Every row gives one point. Each copy is the shape, with its points in the same order, stretched, turned, moved and blurred by noise. Say if it was mirrored as well.

Shape (6 x 2):
[[ -5 -35]
 [ 39  42]
 [ -4 -18]
 [-10  30]
 [-62  37]
 [ 24 -28]]
Copy 1 (6 x 2):
[[  6  33]
 [ 10 -57]
 [  0  14]
 [-30 -26]
 [-78 -10]
 [ 28  12]]
Copy 1 is: mirrored
Copy 2 (6 x 2):
[[ 44 -34]
 [-40 -34]
 [ 28 -21]
 [-17   0]
 [ -6  52]
 [ 26 -50]]
Copy 2 is: mirrored
Copy 3 (6 x 2):
[[-14  26]
 [ 60 -34]
 [ -9   6]
 [  9 -41]
 [-38 -69]
 [ 16  30]]
Copy 3 is: mirrored

Shape (8 x 4):
[[  0  12  13  27]
 [ -3 -85 -22  10]
 [ -7  26  18   4]
 [  1   2 -30  32]
 [-40 -10 -77 -50]
 [-31 -14  13 -60]
 [ 26  24  14 -17]
 [ 41   8  13  35]]
Copy 1 (8 x 4):
[[ 12 -36 -14  -1]
 [-73   1  31  50]
 [ 13 -21 -22 -29]
 [ -4 -27 -36  30]
 [-76  31 -73 -16]
 [-51  25  -5 -61]
 [ 30  18 -15 -26]
 [ 43 -18   3  26]]
Copy 1 is: mirrored
Copy 2 (8 x 4):
[[-14   3  16  32]
 [  2 -85   7 -34]
 [-24  27  20  17]
 [ 17 -12 -14  22]
 [ 18   8 -49 -76]
 [-43  17  26 -63]
 [  6  33  50   2]
 [ 19  -3  45  44]]
Copy 2 is: only turned
Copy 3 (8 x 4):
[[ 22  -4   4 -16]
 [-19  25 -20  73]
 [ 24  15  10 -37]
 [ 13  -8 -39  -6]
 [-40  75 -77 -18]
 [-19  82  18 -11]
 [ 51  42   3 -24]
 [ 63  -5  -3   3]]
Copy 3 is: mirrored
Copy 4 (8 x 4):
[[  1  23   7  30]
 [ 31 -64   5 -14]
 [-12  36  10   7]
 [ 29  16 -11  12]
 [ 24   7 -66 -70]
 [-35   4   1 -58]
 [  5  44  29 -18]
 [ 31  29  39  29]]
Copy 4 is: only turned

Shape (13 x 8):
[[ 46  45  37   6  38  18  -7 -48]
 [-18 -13  -6 -39  22 -15 -22  71]
 [ 39  14  30  33   0  21  39 -21]
 [ -8  20  36  34  -8  42   2 -50]
 [-44 -16   5 -48  45 -39   3  28]
 [ 18  53  -6   1 -32   2  10 -25]
 [ 29  35 -11  54  14  12  42 -24]
 [ 12   8  41  -9  31   2 -17  25]
 [  7  82  69  55   9   1  19 -30]
 [ -2 -38  -2 -10  12 -55 -47  44]
 [ 38   0   2  59 -38  22  46 -52]
 [ 34 -22  14  -6 -50  -5  54   1]
 [ -5 -35   4 -37  14 -65  -6  18]]
Copy 1 (13 x 8):
[[ -1  43  62  -7  16  48   4 -47]
 [  4   1 -24  11  34 -13  11  77]
 [ 21  11  61  16 -14  25  29 -42]
 [-10  -8  62   4 -55  56   0 -20]
 [-41 -22 -15   4  52 -15   7  32]
 [-14  65  16  22 -46   9   9 -25]
 [ 21  21  12 -20 -19  21  38 -58]
 [  6   6  46   1  29  18   7  32]
 [-12  27  87 -48 -41  24  37 -27]
 [ 25  -3   4 -17  33 -38 -51  44]
 [ 39   0  36  27 -65  17  14 -77]
 [ 22  -4  34  78 -41 -23  17 -28]
 [  1 -10   6  14  44 -49 -28   4]]
Copy 1 is: mirrored
Copy 2 (13 x 8):
[[ 55  24  21  71 -19  16  15 -40]
 [-18 -56 -74 -22 -11 -19 -48   8]
 [ 22  13  25  43 -21  -3  62   4]
 [  3  33  42  16 -37  17  20 -26]
 [-34 -52 -60   2  12 -22 -43 -51]
 [ 36  52  -1   0  -1 -32  14  -8]
 [  5  47  12  42  27   2  42  18]
 [  7 -40 -27  30 -25   4 -18 -10]
 [-12  58  39  89 -53 -21   4  -2]
 [ -5 -70 -12 -14  25 -29 -53  18]
 [  8  37  54   6   4   0  85  14]
 [ 23 -18  -1 -11  -5 -65  77   2]
 [ -7 -71 -26  -7  34 -59 -20 -22]]
Copy 2 is: mirrored

Shape (16 x 11):
[[ -1  26 -43  49  21 -49  39 -32  29  19 -20]
 [-13  21 -43  21 -51  33  28 -48  -4  19  -9]
 [  3 -10  43 -19 -56 -43  -5   6  -8  17 -47]
 [ 30  -7 -21   0 -68  15  23  18 -30   8 -47]
 [ 75  23  43 -48  -5  55 -19 -47  56  -8  10]
 [-19 -19  11 -44  29  46  58 -49 -22 -43  57]
 [ 42  22 -42   5 -13 -20  13 -17   0 -36 -28]
 [  5  41  21 -39  32  53 -12  12   3 -48 -13]
 [-22 -26 -27 -13 -52  32 -23  23  30 -48 -22]
 [ 67  44 -40 -15  -2 -12 -42 -30  -3  -4  15]
 [ 39 -18  12  53  36  37  61  24  49 -14  30]
 [ 19 -40 -16  21  23  16 -40 -22 -30   0 -36]
 [ 31  41  27 -44  -4  44  -8  17  42  34 -10]
 [ -5  24   3  54  33 -35  62 -34 -32 -60  43]
 [ 11 -46  33  24 -54  10 -29  -8  53 -30  27]
 [ 16  43  13 -43  26 -24  23  28 -29 -61  22]]
Copy 1 (16 x 11):
[[ 12  32 -76  17  48 -50 -11  -9  31  28  -6]
 [ 30 -15 -32  28   2  16  26   3  38  63  21]
 [  9  -8  12   8 -28 -49 -45  11  42  26 -48]
 [ 59 -25 -11 -19 -22  -4  -1  17  15  29 -27]
 [ 25  32  77   5   9  23 -18 -48  39 -11  36]
 [-65   9  39  11  -1 -16  91  -6  20 -12  45]
 [ 47   5 -32  11  19 -16  12  19  45 -25  16]
 [ -9  67  39   4 -14  20  16  34  30 -38   8]
 [-10 -19 -18  -6 -20  55  -8   4  48 -27 -28]
 [ 39  -1  -1   3  27   0 -34  18  25 -19  64]
 [-23  58 -36 -16   3  -7  21 -65 -33 -20  -4]
 [ 15 -11  12  35  32   5 -16  29 -22 -15 -23]
 [  8  55  39 -28  -6  16 -38  -7  32  36   0]
 [-34  32 -60  51 -11 -67  62  -7   3 -34  44]
 [-29 -29   5  14 -37  18 -37 -65  17 -25  -5]
 [-25  49   4 -17 -29 -48  20  42  27 -49  27]]
Copy 1 is: mirrored
Copy 2 (16 x 11):
[[ -8 -21 -17  15   1 -82  25 -15  39  -3 -66]
 [ -3 -19 -35  23 -59 -11  -8 -46   9   8 -28]
 [-12 -17 -15 -52 -48 -18 -23  74 -22  -1  -9]
 [ 28 -10 -53   5 -71   9   1  38 -25 -30 -27]
 [ 41   8  77 -39 -22   9 -27 -28   5 -66  33]
 [-68   4  54  25  -8  19  55 -54 -57 -14  26]
 [ -2 -24 -28  11 -25 -45   6  -6  -3 -79 -38]
 [-24  54  12 -11  18  24  -1  -4 -30 -60   7]
 [-37 -35 -39  12 -32  58   7  31  24 -58  15]
 [ 45 -28 -24 -18   5 -64 -22 -45 -21 -61  18]
 [ 13  18  51  80   5 -27  62  26  31 -27  -1]
 [ 34 -45 -11  30  29  16 -23  11 -40 -17 -20]
 [ 46  52  13 -43 -16  10   2   4  10 -16  24]
 [-87  -5  26  81  -1 -93  31 -19 -33 -26 -20]
 [-14 -53  34  31 -27   8 -22  59  32 -35  54]
 [-64  41  -6 -11  -3 -49  44  12 -56 -70  18]]
Copy 2 is: only turned
